Rows are points. A path goes straight from each point to the next, and from the last back to the first. The post is the endless flat space through its rows: a point in 2 columns, a line in 3, a plane in 4, and so on, so that a path can go around it. How many times does the path go around the post? Going back the other way cancels.

Post, one row:
7 8
Path:
9 -55
-24 -25
-41 -18
-84 -42
-7 55
13 38
17 78
75 50
29 -4
-13 -25
-16 6
17 78
-8 16
-78 -10
-6 66
76 92
40 -1
-46 -63
-65 -18
-36 39
-40 -18
-16 17
19 46
91 36
37 -27
-56 -48
-30 21
28 59
46 21
Times around: 4

Post (3 x 4):
29 -13 39 2
0 -8 16 36
22 39 -83 -6
Path (31 x 4):
27 -25 -6 -10
-64 -30 33 92
-14 -7 12 17
7 -9 -27 -12
5 -11 -61 27
24 57 -101 25
31 22 27 31
13 46 -19 -28
37 -19 40 -44
31 -24 -8 -10
23 4 -39 34
46 13 57 67
-104 40 -87 145
23 23 -39 -28
-1 -19 33 -23
-18 18 -5 50
-13 39 -41 80
90 25 -32 -5
-59 -34 -55 59
-32 -21 -26 -32
-6 47 -70 -13
12 -37 60 -29
-22 -27 -9 49
93 -22 9 -19
75 26 13 1
-1 46 -24 31
0 -7 40 -33
-95 37 -104 64
39 85 -60 -5
103 17 18 -55
54 -29 35 14
Times around: 1

Post:
-54 42 -10 6 81 24 40 -58
-9 -27 -7 -28 -35 9 -6 25
20 -60 -14 -31 -23 -25 1 -58
-33 13 -49 34 24 -61 -68 10
-4 19 -21 -22 -24 33 37 -2
50 27 26 -38 -36 40 7 7
-16 -56 -84 43 24 -36 -72 23
Path, 30 rows:
-37 55 18 3 11 24 -10 43
-22 -9 -81 42 3 -17 -44 -19
9 0 -161 89 23 33 -10 -35
-38 7 -10 -18 60 37 15 -54
-43 -26 -65 -35 1 -35 18 -16
22 34 4 -1 -40 -59 -12 41
-12 -32 14 -32 5 60 97 -61
-7 -24 -5 2 8 19 -50 0
-30 19 -50 18 76 65 24 -52
49 8 36 -61 -33 4 5 -31
-74 4 -50 29 55 -3 7 76
-31 54 -16 59 68 21 38 -27
1 -5 19 46 90 44 -51 -17
52 18 43 -50 -2 101 103 -71
-34 60 -11 1 -63 44 -2 56
-9 -33 -66 14 10 22 -38 -9
73 10 -28 -40 10 117 70 -9
-79 83 -32 11 80 56 51 72
96 -9 2 18 44 -29 -1 -106
-10 -34 0 -1 -40 3 -46 47
49 7 -68 11 -43 13 -79 -9
-20 -60 -144 6 29 -19 13 -58
30 -50 -5 -43 -26 -101 -63 27
49 10 -63 22 -10 0 -50 89
54 43 -68 46 25 -17 1 -29
-12 -4 -5 37 -3 -26 -37 -21
-30 -32 1 -40 -51 7 -4 5
-18 -18 -33 1 47 -55 -122 9
-23 12 -72 -8 -6 14 22 90
-34 -6 -74 31 10 -68 -1 27
Times around: 5

Post:
-37 10 -96 53 40 9 5 1 -20 -8 16
-42 -7 -7 14 -26 -26 -18 16 -51 1 5
-8 -18 -15 3 44 30 -7 23 2 17 42
-34 -28 -37 53 14 39 37 -66 -21 23 94
-40 7 -7 -92 -64 -28 -51 18 40 -5 -49
-4 -40 -6 -4 5 -73 6 -3 -9 -10 32
-37 -18 12 -23 26 31 6 -7 18 12 -16
-100 -24 -42 -16 -13 -41 12 -21 38 52 12
-22 -31 -92 30 35 -2 -78 30 -33 -6 -22
-1 -22 51 36 -25 -66 35 -40 34 46 49
Path, 28 rows:
-58 -58 -58 26 53 -50 -17 61 -20 -32 -49
-23 -85 16 16 -6 -6 -12 -29 -6 73 70
-70 -61 -17 25 -62 -7 -14 -12 30 71 27
-17 -38 84 -26 -19 28 -43 -1 18 -6 -53
-102 -82 -61 -7 29 -97 -19 -2 -54 17 88
-105 5 -37 23 5 28 -18 -17 -50 23 29
-45 -68 -49 -59 81 -1 43 1 49 -45 55
-86 3 -34 45 -82 25 -54 23 -41 -45 -64
-10 8 44 51 -19 43 -7 -35 18 19 52
-40 -28 4 25 39 -6 -1 15 -36 51 72
-76 42 14 -30 -56 -78 50 -11 -27 37 -12
2 -21 -80 18 101 21 14 -38 9 -39 13
-127 -45 113 -1 -16 -23 26 -4 26 54 -19
-104 -2 -104 -43 -14 -93 61 27 9 -50 12
-22 31 -72 54 26 -21 3 47 14 -34 6
-111 -12 2 -27 -43 -25 -16 -34 5 36 11
11 65 -21 17 2 12 39 10 -39 20 87
-67 3 -90 -34 -23 -88 48 10 -63 10 61
31 3 -31 -7 35 67 19 3 24 -38 17
-47 -11 -11 -24 -59 69 -2 -46 0 -59 64
-22 -22 11 -19 -70 16 -62 0 0 -20 27
-56 -46 -15 2 24 -45 87 7 26 -30 48
-63 -61 -80 -19 34 -8 -10 21 3 4 -21
-15 -22 -106 72 -48 44 -33 -67 -2 -63 29
-49 -23 70 25 -35 -9 -19 25 32 48 100
-25 -45 -73 7 102 -81 36 5 13 -6 50
2 -94 -10 -15 17 -11 -79 -21 -52 35 13
-78 -22 10 -1 23 -61 97 74 -51 56 73
Times around: 2

Post, 11 rows:
50 -38 -8 37 -39 27 -10 36 18 7 40 5
-65 -20 -7 -81 -82 1 -1 25 32 -11 -12 -43
43 8 -8 14 -20 50 -14 -19 -33 27 14 24
-39 -27 8 8 2 -7 -65 53 -25 -7 42 24
-9 -6 25 65 20 1 -10 -32 0 -44 9 -2
6 59 69 61 16 -1 71 -13 -11 -57 38 4
-23 12 -33 7 6 25 -6 28 -13 -11 0 -45
8 -43 1 -4 33 -20 9 12 -39 -18 -36 -2
-31 -23 38 -1 23 31 -10 6 4 34 80 25
-4 -3 41 22 0 -35 -41 8 -2 37 -3 -24
-82 53 -22 -31 -166 97 57 62 67 43 -65 25
Path (24 x 12):
92 54 -15 -38 -35 59 -29 -74 -34 73 116 -17
-33 95 3 48 -71 27 -27 -31 30 -69 -12 -2
-78 0 -54 -91 -14 8 12 33 25 40 -36 -48
7 39 -46 -46 -55 38 -24 -33 -79 -6 -22 -5
44 -68 15 30 -69 -48 -57 -81 -24 -6 -34 -78
-44 -72 84 2 -62 -49 -33 23 10 54 14 12
-43 21 18 22 -4 46 14 15 3 -26 -38 -37
-26 105 -16 27 -19 100 -36 -22 46 1 49 -6
-28 -58 -5 41 47 29 14 61 16 20 70 50
-31 -70 -120 -58 -9 47 -65 64 3 -56 55 29
-23 37 27 21 -13 -77 2 134 29 -113 19 -37
19 94 23 17 -48 61 -35 -43 14 3 15 -5
-22 9 -21 40 61 -4 21 -4 26 -59 31 4
56 4 -43 22 -48 29 -17 -29 -12 29 13 -7
47 47 -11 30 -43 68 9 20 -31 10 76 -49
-30 -17 93 -13 -132 -42 -2 -3 120 -17 -30 -65
15 -38 12 51 12 -25 -98 17 89 3 23 -34
30 35 20 4 -25 63 17 -36 -8 -57 23 -34
-61 -16 125 13 6 -32 6 38 10 55 2 -13
-5 46 40 26 -6 38 -7 32 10 -7 106 11
-46 12 -15 47 -37 -24 -107 33 0 -48 1 15
-40 -40 10 9 61 29 32 -51 -1 59 -12 -1
-6 -13 -11 -27 -37 16 -36 77 -38 4 128 10
-68 -6 -98 -5 -39 94 10 51 -24 69 -43 36
Times around: 2

Post (17 x 18):
-23 89 -3 -14 10 -4 -30 24 -9 -31 13 16 -38 -23 -12 -61 -30 40
55 13 -25 -1 7 25 -18 42 -61 -16 -14 1 90 -18 56 51 -26 -4
41 80 4 -18 -50 -2 -16 12 -43 -55 4 -19 -50 -13 -41 -7 -44 -16
23 -75 -14 39 15 26 6 -46 -10 12 -12 -37 60 36 41 39 -75 -11
8 9 40 -34 -13 -13 -29 103 -37 9 35 -29 -15 -11 19 3 29 89
-16 19 -2 -74 -12 31 15 -21 14 -33 -6 -18 -35 -43 -48 -37 84 -2
-89 -22 -46 -24 -15 40 2 -11 -10 -44 -25 3 -8 18 -35 33 8 -35
-12 -38 -11 50 -36 25 -41 -11 -59 33 -16 1 53 6 16 69 -37 -2
-32 -20 -58 85 12 32 9 37 -15 -14 35 -3 48 0 -14 52 23 -31
-1 -16 -53 27 10 1 -1 -7 -52 -27 -4 -33 5 8 70 64 34 8
53 40 32 -21 -31 -21 -72 46 -60 27 -12 -50 43 58 74 -73 -23 43
67 -23 -7 15 -16 -12 24 71 -69 41 -18 -8 11 -39 37 -43 -56 17
-26 -29 14 34 18 -35 -24 26 10 -76 -7 6 -32 -9 -18 14 64 -2
14 74 29 -26 -19 11 -40 36 3 14 20 67 -69 -1 49 -33 -46 -70
7 -64 -68 57 -25 5 24 -7 19 -1 -27 26 15 34 1 50 -14 -4
-67 38 -19 -11 -9 30 3 23 62 -6 -36 -19 -46 -35 -37 -2 30 -39
-40 74 56 12 -35 44 23 10 9 -48 -16 26 -40 4 40 -46 -28 -5
Path:
-68 91 -28 -20 73 -8 -87 -5 -97 -32 -44 -8 22 36 31 -25 19 43
-30 -3 28 65 -6 -12 31 57 -1 70 1 41 -54 -36 116 -27 -6 20
27 102 -62 -40 -8 -5 -35 34 -29 -94 33 12 -28 -61 51 89 38 -4
-37 -66 23 99 -4 -19 -47 87 48 33 14 77 -117 54 114 54 -43 -59
-11 80 -15 -63 27 21 -40 99 -18 23 40 25 -24 -47 -49 -80 -42 2
67 -104 -21 45 -47 30 12 -9 5 -2 11 -6 23 -34 -60 90 -43 8
-7 46 -34 36 -88 48 -5 -10 -65 -39 12 -52 60 69 4 44 -53 -23
-100 52 -30 -14 -13 45 -28 9 -45 -30 28 -95 58 -13 -89 6 93 42
22 67 -6 99 21 -25 -36 103 -64 -26 -13 -9 42 32 8 10 32 -25
-67 -22 31 55 54 -29 -27 34 40 8 -2 -54 1 16 24 -10 23 -23
41 26 18 -58 -100 2 -16 58 -126 16 50 0 -60 -13 98 53 -43 -16
40 37 -8 -22 -23 13 16 8 11 -48 9 61 13 -17 14 45 56 42
50 78 39 -62 -16 -29 -59 -17 -69 -77 -28 57 -14 71 99 -31 16 -18
-4 -64 -41 -26 -9 39 97 62 8 32 -28 10 -3 -45 -45 -16 66 1
-17 25 -19 70 10 -1 -58 15 -14 -8 -41 -5 5 15 0 12 -56 -22
57 56 53 -75 8 -20 -83 46 -2 -65 47 16 -44 40 92 -40 -41 -19
-40 -18 46 76 -96 32 46 11 -40 -55 -10 5 25 -44 37 28 5 18
-38 14 -26 43 -65 21 53 36 10 73 -19 19 33 -47 -40 10 -76 12
-85 -18 28 -19 -35 66 48 -31 -26 -39 19 33 -40 -24 58 55 42 42
27 44 49 -54 5 23 -11 -43 -55 -92 -2 -71 -19 -7 68 -21 -10 19
7 -72 -4 -19 -51 -28 53 32 29 -12 -18 -88 -81 28 -35 -100 -31 99
-33 50 19 -25 -95 26 40 44 -75 -82 10 13 18 -58 10 -5 -16 11
74 97 -28 44 -26 -57 -34 120 -90 -6 84 31 8 27 62 -71 53 -39
-12 24 -46 -30 -93 -28 3 8 -4 -19 18 -72 -56 10 -25 -43 2 8
76 -133 -89 70 71 -75 27 70 58 -21 29 -5 -11 -80 -27 -11 30 -1
-8 39 15 -10 -80 60 -9 -3 31 -24 -34 20 -18 -17 49 89 -66 -62
-17 19 80 -33 -19 66 -88 -62 -35 2 -30 4 9 43 69 -13 -40 -42
Times around: 0

Post, 17 rows:
7 5 45 43 -32 -23 13 38 -47 61 -20 4 23 -32 -3 -3 -49 -41
34 -43 -1 38 -39 -63 37 -72 22 -57 61 57 -14 -9 42 -2 8 -23
13 -21 35 -1 23 10 -4 -82 59 38 67 48 14 12 2 4 -19 21
-34 -18 21 35 -17 -23 28 46 7 -80 -37 -33 23 18 -40 -25 45 -63
-48 -1 -28 2 -17 -1 38 17 3 -29 24 -6 6 51 47 19 43 -39
-38 88 2 -2 33 -17 31 26 53 -19 -41 -18 45 33 -26 14 -33 -65
74 38 6 -68 29 11 -42 30 -34 18 -12 14 12 -1 -77 17 -41 -70
15 55 14 -1 9 -23 6 -21 -24 17 -49 -76 127 -3 -7 -10 -33 -117
72 46 -8 22 38 9 9 61 -39 17 -17 -10 30 7 -19 22 -25 -7
-7 -13 -14 2 -80 20 63 -40 44 -66 37 30 -3 -21 -6 -27 54 -11
31 -71 -48 -9 -8 -3 -8 -61 43 16 91 29 -91 -53 12 -13 30 1
25 2 -22 -51 21 -51 -7 41 -6 43 -47 5 7 -46 -34 40 32 -10
61 -7 47 -17 -60 -5 83 79 -27 -3 -36 -84 47 -47 -9 -7 -31 -80
19 -68 -34 -4 0 30 -9 -21 6 -25 19 37 -65 -52 3 84 -7 19
-33 -57 -10 31 -23 -23 76 -38 -11 -21 76 16 52 -25 2 -42 -5 -43
-51 69 4 -60 55 -6 -22 49 16 -33 -64 -49 68 22 -6 -15 -19 -18
25 -69 -35 24 -70 -24 -13 -26 60 -43 99 26 33 -37 5 9 13 1
Path, 24 rows:
-35 -61 -27 20 48 -72 12 -39 40 -100 4 -29 88 -28 -120 -16 72 -34
25 43 -36 -46 55 -38 60 28 -48 89 -47 -14 56 27 -97 -7 24 -85
53 16 1 -70 -11 -10 40 2 0 -85 -50 63 -64 -24 -40 -18 -11 -109
-28 58 -24 3 72 -54 22 55 -90 69 -36 -25 87 47 24 35 7 -99
-109 -4 28 0 20 -74 19 29 -50 61 -68 23 112 -21 0 -5 51 -100
25 -3 14 -20 2 -12 3 5 1 27 28 -12 -19 -11 23 15 -2 -17
2 -12 21 -93 -27 78 -20 31 -45 33 -10 -125 72 1 -17 -9 3 -18
-8 5 30 9 38 86 -13 -62 35 -50 23 -11 92 43 -55 -88 -48 -5
48 -15 -48 -5 -6 -23 24 12 -26 -51 -55 34 -28 -13 56 115 19 -38
-129 -1 -32 23 94 -61 77 -51 -97 68 7 55 -29 -10 130 50 -32 -62
-6 114 51 2 36 -27 -39 65 -73 57 -19 -13 39 51 -8 23 -46 -18
6 -21 -69 8 -25 -12 -2 7 -6 7 29 -8 -24 8 18 -4 -17 -18
92 -34 -69 28 -58 -10 -5 -26 84 -59 41 -5 15 -51 10 45 -38 -56
7 15 -7 -26 22 -34 -23 36 29 -16 -50 43 -33 21 15 61 72 -6
55 87 -16 91 -6 60 -43 6 3 -1 100 34 7 39 38 84 -81 -2
-14 -23 24 -57 23 18 -48 19 -18 -20 9 -106 129 -10 -27 -25 -30 8
-46 -13 24 47 -17 1 34 11 -26 48 1 49 44 -24 -83 -69 -36 25
104 -44 16 82 -45 -37 6 -15 38 7 37 11 -33 -37 40 -38 -8 -53
-53 -10 57 -7 -5 63 63 94 26 -44 26 2 29 -14 -2 3 -65 19
-82 36 52 15 -31 -19 55 -22 44 -19 -25 -27 62 -56 -30 -37 11 5
3 22 27 -13 -44 -28 51 -10 -56 20 -6 -30 66 -26 -10 -120 14 -17
41 19 -23 -41 10 -54 -41 39 73 -74 -51 11 70 28 -57 -38 4 2
32 64 -29 -35 45 -17 6 22 30 63 28 -47 135 -30 -12 -68 -20 -42
7 42 -3 -81 -15 87 4 5 2 15 74 -23 24 -14 -49 25 17 -55
Times around: 5
